Each wall is flat, endless, passes through zero and stands at right angles to its row. A trip goes straight from one point to another. Which walls does it cross, in order?
In the rows, zero is written as 128.

Walls:
(1): [143 121]
(2): [142 105]
(3): [164 131]
(4): [77 97]
(5): [ 83 114]
Trips:
[145 124] to [118 117] => 4, 5, 3, 1
[168 109] to [159 104] => none

Walls:
(1): [138 122 106 102  98 110  53 127]
(2): [104  52 125 105 159 121 158 140]
(3): [ 77 140 168 113 113 145  97 106]
(4): [132 127 120 120  79 151 159 134]
(5): [129 113 131 166 143 183 129  98]
Trips:
[129 151  69 124  91 174 115 143] to [207 147 134 105  96 104  76  73] => 5, 4
[162 129 150 138 117 121 105 160] to [131 113  92 166 106 117 131 161] => 4, 2
[149 147 142  66 135 120 103 128] to [116 153 124 129 140  89 146 134] => 3, 1
[166 149 106 106  93 108  95 142] to [155 115 108 131 152 124 124 135] => 4, 2, 5
[125 144 125  97  76  96 103  99] to [ 97 196 136 144 141 102 172 131] => 1, 4
[100  64  68 134 144 152 110 136] to [109 133 109 146 112  99  92 157] => 5, 2, 3
[125  98 131 130 162 127 140 107] to [136 134 107 105 123 145 128 126] => 4, 1, 2, 5

Walls:
(1): [159 111 158  92 123 156 137 166 129 133 126 126 106 155 126  55 150 157]
(2): [111  87 161 139 168 144 121 120 110 125 133 126 158 111  96  62 141 139]
(3): [119 115  87 115 145 142 153 107 135  85  76 135 124  92 104 136  94 128]
(4): [147  97 113 109 116 149 114 106 131 135 117  75 118 131 130  97 163  97]
Trips:
[153  92 148 128 142 105 146 135 137 162 198 121  90 128 140 120 121 148] to [121 127 200  72 124 174 119 171 116 156 110  72 139  92 110 161 121 163] => 4
[111 116 156 121 122 136  67 157 152 151  73  96 126 126 111 135 121 118] to [120 132 141  86 140 109 160 142  95  96 114 141 149  84 106 110 142 108] => 3, 4
[190 122 160 168 107 145 150 160 151 140 154  97 108 116 124 120  98 140] to [ 76 140 111 134 141 102 133  74 176 119  78 182 101 106 130 119 115 141] => 4, 3, 1
[130  80 111 164 139 152 146 122 141 106 101 149 101 149  98 120  98 153] to [113 102 135 105 125 129 150 144  82 153 141 109 106 142 143 144 122  99] => 4, 2, 3
